Every row gives one point. To make a cloud, some directions were put in groups of two or more. Within a group, all points are equally far from the middle, so they leave a hole (a ring in 2 directions, a hollow ball in 3). The other directions are filled evenly. Then the cloud was stretched, turned, moved and blurred a little. How many holes are there, and how many directions does each take, smallest first?
In the rows, 128 means zero.

Cloud (14 x 2):
[[188  89]
 [122 170]
 [167 116]
 [114 102]
 [108 150]
 [149  84]
 [154 107]
 [171 108]
 [120 163]
 [108 166]
 [115 116]
 [129 149]
 [162  82]
 [142 135]]
Holes: 0

Cloud (22 x 3):
[[165 129  82]
 [ 76 163 116]
 [153  87  89]
 [184  92  98]
 [188 111 129]
 [182 134 108]
 [116 160  86]
 [124 147 143]
 [103 123 146]
 [109  99  84]
 [ 98 126 145]
 [112 105 143]
 [119 103 144]
 [116  95 137]
 [100 131 146]
 [106 148 142]
 [146 108 149]
 [108 101  83]
 [105 146  75]
 [183  87 106]
 [104  93  96]
 [113  99 139]]
Holes: 1 (3)

Cloud (55 x 6):
[[133 140  81 143 162 184]
 [116 143 130  85  88 118]
 [139 125 130  91 127 163]
 [148 103 171 146 171 165]
 [123 128 118 108  56 115]
 [102 161 151 119 124 159]
 [119 131 117 142 147  93]
 [134  75 129 134 122 161]
 [117 124  72 168 140  91]
 [111 103 117 126 111  79]
 [135  95 112 124 141 164]
 [126 102 132 201  91 159]
 [142 107 140 185 136 150]
 [122 197 106 116  78 146]
 [144 120 103 141 145 144]
 [ 68 124  95 138 142 163]
 [155 158 127  64 132 130]
 [161  90 132  57 183 152]
 [ 85 101 129 132 124 185]
 [113 129 127 148 165 173]
 [120 156 178  98  99 167]
 [108 133 171 155 151  96]
 [161 114 156  70 161 170]
 [139 104 135 110 110 109]
 [102 150 145 145 162 143]
 [125 119 147 161 156  96]
 [ 90 133 145 160 106 175]
 [152 118 113 136 166 172]
 [131 161 121  96  96 152]
 [126  91 148 158 107 175]
 [121 158 167 145 139 198]
 [121 125 115 110 119 171]
 [155  83  89 150 141 153]
 [132  56 138 103 152 103]
 [133 137 112 131 154 169]
 [120 178  89 127 124 158]
 [134 137 110  88 103 155]
 [175 128 112 100 104 126]
 [174 104 131  91 124  90]
 [142  87 112 104 165  95]
 [172  53 138 107 145 116]
 [ 94 162 121 118 162 107]
 [132 114 118  83 130 164]
 [ 95  89 173 112 105 128]
 [185 144  92 115 122 141]
 [177 117 167 135 121 148]
 [ 73 118 123 107 103 176]
 [118  98 142 175  98 169]
 [108  78 136  71 132 149]
 [138 132 152 108 121 140]
 [189 139 114 109 106 110]
 [ 93 126 125  70 146  97]
 [141  74 118 119 102 184]
 [ 98 119 127 113  79 126]
 [127 105 134  85 116 179]]
Holes: 0
